Each row of a before or after table is a point. One or more steps were done to the points. Then noise was added and the rows were shuffled. The steps act on columns, c1 being the first. Name the steps. A step turns or swaps two columns, mirrors them in a line or flattens them onto one, adds a multiple of one to another, or multiplies or shifts one. Angles are multiples of 10 degrees, from the lower column toward the higher: turns from -170 to 170, lines from 10 to 170 but not 90. Use the fewest steps. Two steps may share a column if one is a turn and the other turns, adds or multiplies; they go together, in the order done. Otherwise the lowest column goes first.
In the rows, zero is written as 128.

Before, 14 rows:
[[ 66 182 139]
 [127 104 102]
 [148  75 126]
 [228 120  99]
 [184 125  84]
 [141  97 145]
 [101 173 132]
 [151 134  89]
 [122 139 121]
 [109 158 163]
 [162 148 109]
 [ 75 162 158]
 [116 147 125]
 [ 82 187 108]]
After (14 x 3):
[[109 107 101]
 [187 163 130]
 [139 116 132]
 [ 64  67 179]
 [ 91  72 144]
 [208 143 121]
 [146 123 133]
 [175 133 138]
 [204 106 112]
 [119  91 155]
 [ 71 137 111]
 [165 153 151]
 [ 98 147 130]
 [119  82 129]]
Steps: turn c1 and c2 by -130 degrees; turn c2 and c3 by -60 degrees

Before (9 x 8):
[[ 74 158 162 122 178 158 154  78]
 [167 205 180  96 155 155 163 120]
 [177 104 153 136 100 139  73 167]
 [ 91 150 161 150  97 143  86 170]
 [ 98 128 171 131  76 183  95 121]
 [158 123 158 192  59 134  90 151]
 [110 171 115 102 121 141 113  90]
 [ 60 147 174  93 125 131 178 102]
 [159 127 117 154  93 173 118 171]]
After, 9 rows:
[[112 205 154 121 182 167 162 118]
 [ 92 133  97 119 164 147  86 172]
 [ 95 160 118  94 116 141 115  88]
 [169 125 105  98 153 142  73 165]
 [ 76 121 127 128 175 131 179 105]
 [111 119  74 108 171 203  97 121]
 [ 81 136 177 141 162 169 157  80]
 [148 137  95 147 117 185 118 172]
 [147 131  57 165 156 136  89 151]]
Steps: multiply c1 by 0.7; turn c1 and c2 by 30 degrees; swap c3 and c5; add 0.7 times c7 to c4; multiply c6 by 1.3

Before, 9 rows:
[[140 137 113 112  68 128  77 133 195  62  82 127]
 [152 106  65 111 142 164 121 144 160 135 157  93]
 [133 130  98 109 118 129 145  49 167 175 106 115]
 [143 126 137 128  53 153  91 111 192  97 138 120]
 [199  84  84 114 135 150 129  93 156 134 116  85]
 [159  77 108 144 151 134 176 108 122 202  70  72]
 [168 112  88 121 110 112 141 110 119 139 104  58]
 [115  87 117 103 159 131  95 105 196 108 203 120]
 [163 133 132 145 152 132 133 144 176 105 166 124]]
After, 9 rows:
[[151 139 130 112 181 135 123 139 110 149 172 151]
 [144 134 150 149 160 126 113  52 140  78 101 130]
 [ 96  76 144 145 202 114 139 110 114 144 222 138]
 [121 110 164 150 113 134  61 109 155 118  97 182]
 [119  99 186 126 163  87 103 146 120 110 168 161]
 [106 123 127 115 182 108 142 114 210 164 142 159]
 [ 93 139 156 135 183 116 154 136 200 193  67 158]
 [144  73 165 134 157 100  89  99 124 113 114 199]
 [152  60 124 111 124 128  51 109 107  43  51 146]]
Steps: turn c7 and c12 by -120 degrees; turn c1 and c12 by 60 degrees; multiply c2 by 1.3; turn c3 and c10 by 170 degrees; turn c4 and c6 by 150 degrees; turn c5 and c9 by -80 degrees; multiply c11 by 1.3

Before:
[[123 119 151  61 151 137 175 211 157 135 116 136  90 110 124  82 110 101
  136 132]
 [ 86  87  83 158 148 137 115 103 121 167 118  84 166 177 108 121  78 121
   77 100]
 [156 139 129  80 123 191 123 215 143 119 136 100 114  91 119  94 116  74
  131  98]
 [161 131 113  96 111  26  65 130 171  86 177 149 120 144 107 171 160 114
  101 121]
 [100 168 139 111 105  39  85 113 149  76 181 130 168 147 133 155 168 129
  152 106]
 [156 105 167  75 146 162 143 178 148 134 126 117  88  37 131  76  94 129
  131  76]
 [114 130 127 111  77 161 139 196 164 130 114 150  80  67 132  97 104 116
  125 116]
 [110 101  64 105 152 165 128 116 108 155 100 128 146 157 150 164  51 120
  129  91]
 [148 108 122 152 114  44  87 143 150  99 147  96 148 147 145 186 161 136
  157 145]
 [ 75 105  45 124 163 114 104 146 119 161 160  86 127 140 164 141  95 128
  105  97]
 [ 92  69  46 126 145 129 142 104 125 136 144 102 187 117 145 134  66  84
  103 129]
 [160 149 135  95 125 168 161 162 182 152 154 109 107 108 165  97  82 118
  110 121]
 [159 128 101  92 100  66  69 148 167 109 164 148 157 138 125 108 181 165
  162 140]
 [140 151 125 107 164 181 156 204 169 117 146 134 100  64  88 105  80 138
  134 123]]
After:
[[143 152 125 106 164 181 107 199 168  48 148 133  98  65 119 105  77 100
  136 137]
 [ 92  72  48 125 150 135  77 102 123 165 142  99 183 115 133 131  68 151
  108 149]
 [ 85  88  82 162 147 136 131  98 121 129 121  88 168 179  86 118  75 142
   75 121]
 [113  97  61 107 149 166 122 117 107 191 102 125 144 159 116 167  54 129
  129 113]
 [122 118 154  63 148 137  55 210 157 128 113 136  89 112 114  81 113 115
  132 153]
 [102 167 134 107 105  37 165 112 150  85 178 129 168 147 175 156 169 153
  150 131]
 [153 136 130  81 121 191  88 218 145 102 129 101 113  91 131  95 122 177
  131 120]
 [163 157 136  92 127 168  87 163 187 218 154 109 104 104 126  94  81 116
  110 145]
 [159 107 171  74 145 158 115 174 153 140 126 114  89  39 123  73  91 123
  122 104]
 [147 111 122 155 116  49 175 138 147 125 148  97 148 146 161 184 163 150
  157 165]
 [ 71 102  48 123 163 112 149 144 117 223 163  84 127 137 116 146  95 142
  106 118]
 [159 131 100  91  99  64 213 153 170 102 161 149 155 140 140 109 180 137
  165 158]
 [161 134 112  95 115  27 182 130 173  49 178 149 119 146 156 171 159 178
   98 137]
 [110 128 125 108  75 165 111 195 166 138 117 147  79  67 126  94 104 129
  127 133]]
Steps: turn c7 and c18 by -140 degrees; multiply c7 by 1.3; turn c10 and c15 by -60 degrees; multiply c10 by 2; shift c20 by 20
